Each row of a before or after table is a point. One or more steps were done to the points. Then noise was added and the rows were shuffled. The steps act on columns, c1 being the first. Write out the steps. A step turns or swaps two columns, mirrors them in a line or flattens them onto one, adds a multiple of one to another, or multiplies or shifts one. Angles are multiples of 10 degrees, from the lower column toward the higher: turns from -170 to 170, lines from 10 to 170 but not 90. Use the fewest steps. Two steps may share a column if one is a turn and the other turns, adds or multiplies; they go together, in the order done. Otherwise the lowest column goes first.

Before (14 x 3):
[[-.43, -.15, -.94],
[.07, .23, -.26],
[.03, -.02, .31],
[-.20, .28, .13],
[.00, -.08, .25],
[.09, .09, .15],
[-.06, -.32, .09],
[.04, .17, .24],
[-.01, .19, .21],
[-.10, -.22, .38],
[-.30, -.26, .39],
[.08, .17, .36],
[-.77, -.08, -.24],
[-.23, -.03, .17]]
After (14 x 3):
[[.38, -.34, -.11],
[.24, -.13, .01],
[-.25, -.13, -.76],
[.20, .30, .00],
[.40, -.44, -.31],
[.17, .15, .09],
[-.94, -.24, -.44],
[.12, .42, -.19],
[.36, .28, .07],
[-.26, .40, .08],
[.19, -.07, -.23],
[.10, -.51, -.06],
[.23, .28, .04],
[.30, -.04, .03]]
Steps: swap c1 and c3; multiply c2 by 1.6

Before (14 x 8):
[[.75, -.05, -.28, -.27, -.20, -.20, -.28, -.23],
[.46, .22, -.39, .29, -.46, -.52, -.32, -.21],
[.59, -.13, -.08, .31, -.28, -.65, -.20, -.51],
[.03, -.03, -.01, .53, .25, -.61, -.18, -.48],
[.21, .35, .26, .44, -.05, -.27, -.11, -.27],
[.19, -.53, .52, .11, -.39, -.28, .24, .15],
[.05, -.14, .23, .53, -.05, -.01, -.02, -.52],
[.90, -.22, .12, -.22, -.55, -.06, -.21, -.01],
[.18, .26, .23, .69, -.02, -.51, -.22, -.70],
[.14, -.45, .38, .29, -.06, .10, -.15, -.06],
[.37, -.38, .11, .26, -.66, .30, .20, .16],
[.02, .20, .42, .57, -.06, .08, -.05, .22],
[-.09, .32, .03, .21, -.27, -.58, -.37, -.61],
[.11, -.15, .47, .14, -.27, .20, .67, .27]]
After (14 x 8):
[[-.34, -.53, .19, -.46, .02, .00, .24, .18],
[.17, -.16, .26, -.45, .00, -.16, .67, .28],
[-.01, -.15, .59, -.17, .02, -.05, -.05, -.51],
[.08, .22, .63, -.29, -.01, -.06, -.05, .20],
[-.35, -.22, -.21, -.19, -.02, -.50, -.18, -.01],
[-.28, .36, .47, -.22, .03, .01, -.12, -.27],
[-.51, -.01, .51, .10, .00, .29, -.20, -.43],
[-.49, .27, .69, -.08, -.01, .17, -.25, -.69],
[-.60, .20, .21, .48, .03, .00, -.31, -.17],
[-.46, -.06, -.30, .23, -.01, -.34, -.25, -.24],
[.04, -.46, .33, -.33, .01, -.12, -.13, -.06],
[-.47, .32, .22, .02, .01, .32, -.35, -.61],
[.14, -.38, .28, -.09, .02, -.38, .18, .18],
[-.76, -.13, .25, .11, .00, -.02, -.21, -.50]]
Steps: multiply c1 by 0.7; turn c1 and c6 by -120 degrees; turn c3 and c4 by -80 degrees; multiply c5 by 0

Before (14 x 12):
[[-.67, .24, -.08, .31, -.39, -.08, -.46, .10, .34, .03, -.33, .19],
[.27, -.22, -.66, -.01, -.39, -.21, -.03, .30, .09, .21, .22, .63],
[.23, -.32, .50, -.20, .22, -.33, -.28, .03, .09, -.08, .26, .09],
[-.41, .16, -.24, .46, -.23, -.41, -.25, -.55, .05, .19, -.01, .01],
[-.27, .43, -.44, -.02, -.57, .01, -.75, -.72, .07, -.16, -.20, -.11],
[-.64, .07, -.26, -.22, -.62, -.39, -.43, -.06, .05, .23, -.47, .38],
[-.43, -.20, -.27, .22, -.40, .06, -.46, .11, -.27, .09, -.12, .05],
[.18, .16, .15, -.37, .37, .00, .13, .07, .19, .12, .50, -.12],
[.30, -.04, .16, -.14, .36, -.23, .36, -.06, -.14, -.53, .04, -.17],
[.38, .36, -.29, .02, -.19, -.14, -.36, .37, -.16, .14, .20, .94],
[.26, .16, -.22, -.01, .52, -.50, -.32, -.06, .27, -.19, .12, -.52],
[-.41, .18, -.26, .01, -.01, -.05, -.52, -.40, -.17, .30, -.51, .06],
[.58, -.14, -.29, .15, -.42, .14, -.03, .03, .15, .22, -.31, .51],
[.33, -.33, -.17, -.11, .77, -.06, .10, -.24, .33, -.46, .33, .10]]
After (14 x 12):
[[.32, -.33, -.16, -.21, .79, -.05, .14, -.24, .32, -.53, .30, .10],
[-.41, .16, -.24, .46, -.19, -.46, -.24, -.55, .08, .12, .21, .04],
[-.41, -.16, -.24, .23, -.40, .08, -.43, .14, -.25, .13, -.04, .06],
[.22, -.34, .55, -.28, .22, -.31, -.31, .04, .13, -.07, .16, .10],
[.42, .36, -.29, -.04, -.20, -.09, -.36, .39, -.19, .14, .13, .96],
[.60, -.16, -.29, .21, -.39, .16, .00, .00, .17, .18, -.27, .49],
[.15, .16, .14, -.53, .33, .02, .15, .06, .17, .11, .36, -.13],
[.31, -.04, .22, -.16, .33, -.23, .34, -.03, -.12, -.49, .03, -.19],
[.28, -.20, -.64, -.08, -.36, -.22, -.01, .31, .11, .18, .19, .65],
[-.42, .20, -.32, .20, -.01, -.04, -.49, -.35, -.15, .35, -.52, -.01],
[-.29, .46, -.43, .03, -.56, .03, -.73, -.71, .12, -.16, -.16, -.10],
[.26, .16, -.21, -.03, .56, -.53, -.31, -.11, .24, -.20, .05, -.54],
[-.64, .08, -.27, -.06, -.60, -.41, -.45, -.05, .03, .22, -.54, .35],
[-.65, .21, -.10, .36, -.40, -.06, -.49, .13, .36, .04, -.22, .18]]
Steps: turn c4 and c11 by 20 degrees
